Every row gives one point. Examples show where two turns around zero, p and q, send a point. Write where each new point lands after one turn and then the other. Backwards means that the second turn is done in reverse. Each puzzle has new turns, and all numbers are rounded.

Turn p:
[18  0  6] -> [15 -7 10]
[-42   9  46] -> [-55  -3  31]
[  5 -28 -27] -> [ 12 -13 -35]
[ 19  18 -24] -> [28 21 -5]
Turn q:
[34 31 36] -> [33 43 21]
[-15  25   0] -> [ -8  21 -18]
[-21 -26  -7] -> [-25 -23   3]
[  2 -30 -29] -> [  0 -41  -6]
Where do these land?
p, then q: [26 28 43] -> [ 0 30 49]
p, then q: [-16   2 -18] -> [ -1   2 -24]
q, then p: [-33 -19   8] -> [-38   0  -8]
q, then p backwards: [ 24 -11 -33] -> [ 29 -30  -6]

Turn p:
[-19  -4  12  -5] -> [-10  -5  21   2]
[ 10  -5 -11  -1] -> [  5  -4 -12  -8]
[  3   7   9 -10] -> [-3 13  6 -5]
[ -5   3 -33 -10] -> [-21 -11 -24  -8]
[-17   4   8  48] -> [ 14 -15   6  47]
[ 14 -10  12 -10] -> [ 13   7   8 -17]
[ 14   5   2 -11] -> [  3  14  -5 -11]
Turn q:
[ -7  22   6 -10] -> [  4  15  -8 -19]
[  3  -3 -12  -2] -> [ 2 -8 -8  5]
[ 34 -26  14  24] -> [ 16 -13  38  28]
[ -8  -1  -7 -26] -> [ -5 -14 -14 -19]
[-3  9 -2 17] -> [ 0 16 -2 12]
[-18  -1   1  -4] -> [-16   3  -5  -7]
Where do these land?
p, then q: [ 8  8 21 32] -> [24 16 16 22]
p, then q backwards: [ -7  -3 -19  -5] -> [-12  -9 -10 -11]
q, then p: [-12  -7  20  14] -> [-8  9 20 15]
q, then p: [-10  14 -23   8] -> [ -9  -7 -25  12]
p, then q: [  6  11  -6 -22] -> [ -4   5 -20 -16]
p, then q: [11  0 -5 -4] -> [  6  -5 -10  -3]
q, then p: [  3 -22  12 -23] -> [  2 -10  24 -22]

Turn p:
[-27   2  -4   6  -2 -11  -4   1] -> [-27   3  -6   4  -6  -8  -6  -6]
[ -5 -15 -29  -2 -10 -14  13  -9] -> [ -4  -1 -31  -4  -2  -9  20 -12]
[ 17  17  15 -37  15  19 -20   0] -> [ 13  10  30 -36  10  14  -8  19]
[-12 -25   1  17   7 -13  11  -2] -> [-13 -25 -11  16   5  -2   5 -13]
[ 15  10   3 -11  17  34  -2  13] -> [12  6 18 -4  9 20  5 32]
[ 11  19  21 -23   2   8  14  13] -> [ 12   4  35 -10  -7  -5  12  12]
[ -1 -20  -7  16  -3 -27  -7   0] -> [ -3 -19 -23   6   4 -16 -12 -13]
[  9 -17  -4  22 -21 -21   6 -19] -> [ 14  -8 -23  14  -5  -7  -3 -32]
[ -8  13  -5  17   9  -3   4 -17] -> [ -9  16  -1  15  15   1   0 -13]
[ 21  38   9 -20   8  29 -14  33] -> [ 18  23  33 -11  -2   1  -9  49]
[-19 -21  -1  15 -23   1  -1 -11] -> [-11  -8 -20  11 -21  12  -5 -19]
Turn q:
[-23  10  14  20 -12 -23  -6  13] -> [-15  -4   1  21 -32 -18  -7   7]
[ -8   1   1 -11 -20   9   1   7] -> [ -3  -3   4 -16 -13   4   7  14]
[35 13 14  8  0 12  2 -8] -> [ 26  28  12   6   2  11   2 -10]
[ 48  11   1 -31  14 -27   2   2] -> [ 49  13  -1  -2  28 -31   1   6]
[-24   7  -9 -24  12   3  21  -6] -> [-24  -2  -4 -19  15 -16  22  -1]
[ 16  -2  16   0   8  16 -12  10] -> [  9  11  21  -1   7  10 -17   4]
[ -2  -3 -30  20   5   9   2   3] -> [-12   2 -25  11   9  21  -1   3]
[-24   7 -20   2   4  -3 -12 -16] -> [-20  -4 -26 -10  -5  -4  -7 -14]
[-18 -45  14  16 -11   6   3  -5] -> [-11 -41  19  10 -10  23   1  -9]
Where do these land?
q, then p backwards: [  7  29 -15  -7 -18   1   0   9] -> [  5  13 -28 -10 -16  10  -4  10]
p, then q backwards: [-13 -19   3  25  -6  -6 -11 -12] -> [-10 -11 -11  25  10  -6 -15 -12]
p, then q backwards: [ -7  13   8 -13   0 -12  -5  15] -> [-13   9  16 -14   1  -3  -6  10]
p, then q backwards: [ -8   8 -33 -19  12  -5   9  19] -> [-13  20 -18 -23  -2  -3  22  16]
p, then q: [-9 -7 21 22 30 35 18 -6] -> [-29  10  32  20   5  32  -2 -11]
q, then p backwards: [ 24  14  -1  -3  -2 -24  -6  -5] -> [ 27  10 -10  10 -16 -12   2   2]
p, then q: [  7 -15   6  -3  -4   2 -30 -17] -> [  8  -1  -4 -28   9  12 -20  -7]
q, then p: [-21 -26  21  11   1  19  23 -33] -> [-11 -10  14   7  -8  38  20 -36]
q, then p: [ 19   2 -11 -14 -12 -10   1  29] -> [ 16 -11  -1   3   1 -22   0  30]

Turn p:
[  6  -1  -5 -11  -3   4  -5   3  14   0   1] -> [  9   8   2 -12  -2  -1   0   4   9  -3   4]
[-48  -7   0  -5  -4   1   6  20   5   0   5] -> [-32  -8   7  -6 -18  26 -20   6   7  -6  14]
[  6   1   2 -11  -4  -5  -3   0  -5  -1   8] -> [  3   3   0  -8  -1  -9   0  -1 -10  -1   7]
[  8  -5   3  -8   2   6 -26   4   4   4  -8] -> [ 24   2  -6  -9   7   7 -13   2  -1  -5   2]
[ 5 -4  0  0 -2 -2 -2  2 -7  0  2] -> [ 4 -6  0  0 -1 -3  2  0 -6  1  2]
[-2 -1  8  9 -4 -6 -1 -1 -3  1  3] -> [-1 -4  2  9 -4 -4 -6 -6 -4  2  0]
[ 8 -2  5 -8 18 -5  0 -6  0 -1  0] -> [ 0  2 -5 -4 19 -9 -2  0  0  8  4]
[ -9  -7 -16   8  -4  -3   5  -3   6  -3   7] -> [ -7  -5  -6   0 -14   3   8  -5  12   5   4]
[ 9 20  3  8  7 -2  6 -3 -6 -1  7] -> [ -4  12  -3  17   6 -11   8   2  -7  -2   0]
[ 9  1  4  5 -4  2  6 -8  3  8  2] -> [ 5  6  8  5 -1 -4  5 -4  0  9 -6]
[  3   8  -1  -1  -2  -3  -1  -9   0  -2 -15] -> [  1   4  -7  -2   4  -3   0  -2  -1  -3 -17]
[-4 -2 -4  4 -3 10  4 -5 -8  3  1] -> [-2 -1  2  3 -2 11 10 -4 -5  2 -2]
[ 10   4   6   5  -3   7   2  -3   1 -13  -4] -> [  5  -1   5   5   7  -6   7  -6   3 -12  -6]
[ 0 -4 -6  3  5 -3  8  9 -2  4 -9] -> [-4 -9 -1  1  1  2  2 14  3  5 -5]
Turn q:
[  5   0 -13 -11   0   8   1  -5  -6  -1   5] -> [  5  -3 -11 -13  -7  -2   5   4   1  -1   7]
[ 7  2  2  2 11 14 -8 -9  5 -7 -2] -> [ 15   1  -6  -1  -3  12   1 -14   1  -3  -1]
[-14  -4   2  -5 -11   3   5   7   1  10 -10] -> [-14   1   2  -3   0  -5   4   4   6  13 -13]
[ 11   9   8  -4   3   0  -3  -9  -2 -14   1] -> [11 -4  9 -5 -9  6 -5 -8 -8 -6  6]
[-1  8  4  1  7 -8 -5 16 -1 -5  7] -> [ 3  4 10  1  9  8 -9 12 -1 -7  0]
[ -6 -13 -14  -9 -13   0  13   4  14   7   2] -> [-15 -11  -8  -7   4 -16   8   3  16  -3  -5]
[ -9 -13   4   1  -1 -11  -3   6  -4   2  -1] -> [-13  -5   0   5  11   2  -2   5  -7   5  -1]
[ 6 -3 10 10  1 -4  4 11 -7  3 -5] -> [ 5 -2  9 14  4 -1  1  7 -5  7 -4]
[ 11  12  -4  10   2   3 -14 -14  -2  -9  -8] -> [ 13   5  -8   5 -16   5 -11 -11 -10  -6   0]
[-7  3  0  3  9 -7 10  2 -3 -1  2] -> [-3  8  6  1  7 -2  8  4 -6 -6  2]
[-6 -8 -1 -8 -5 -6  5  2  7 22 -1] -> [-11   1  -3  -4  12 -16   0   0  10  12  -1]
[  4   7   3   8  -3   9  -5 -11  -2  -5  10] -> [  5   3  -1   5 -13   9  -1  -6   4  -2  12]
Where do these land?
p, then q: [ 4  6  5 -4  0 -9 -7 -8  5 -7  1] -> [  0   3  -3  -5  -1  -4 -10  -4 -10  -9   4]
p, then q backwards: [ 13  -1   8   5  -2  -2  -3  -8  -7  -3 -13] -> [  9  -6   0   1   9  -3   2   5   7  -1 -17]
q, then p: [ -2 -11   0   1  10   6  -5   7  -7  -2   5] -> [ 1 -2  3  3  7  9 11  9  3  3  6]
q, then p: [  1 -14   3   7  -8   4  -1  -1  -9  -7   8] -> [ 0 -9  9  6 -8 10  7 -3  3  5  7]
p, then q backwards: [ 2 16 -1  1  3  0 14  8 -7 -9  5] -> [-10  -3  -8  10  -2 -12  16   3  -4  -2   4]
q, then p backwards: [ -3   3   3  11  -5  -4  -4  -1 -22   3   2] -> [-4  9 -1  3  2 -3  2  8 -8 18 11]
p, then q: [-10 -13  -4  -1  10   4   8   2  16   3  -3] -> [ -2   2  -1  -6  12   4  -1 -10  20   3  -6]
p, then q: [ -6   1   8 -11   5   9  12  -5  19   3  -1] -> [  1  13  14 -11   6   7  -6 -13   8   2  -5]
q, then p: [ -6  -5  12   8 -11   7  -5  14   6  -3 -10] -> [  7  -5   7   6   2  16 -10   0   9   2 -15]
p, then q: [-10   7 -10  -6  -2   3  -4   1  11   0  -6] -> [  0   1  -1 -12  -8   3  -4   0   9  -6 -11]
p, then q: [  1  14 -14   7  11   1   1  -3   7   7   5] -> [  2  15  -1   4  -4 -10   1   7  12 -11  -5]
q, then p: [  1 -12   1 -10 -16  -1  -3 -11  -8   2  -2] -> [ -2  -5   1 -10 -14   8  -3  -5  -7  14   5]
q, then p: [  8   4  -9 -11  -1  -6 -10  -2   2   9   5] -> [  8   4 -13 -10  -4  -6  -4   3  -1   1  11]
p, then q: [  8   5  -2   3   5 -13   9   8  -8   3   3] -> [-8  3  2  9  9 -6 -1 15 -5  0  0]
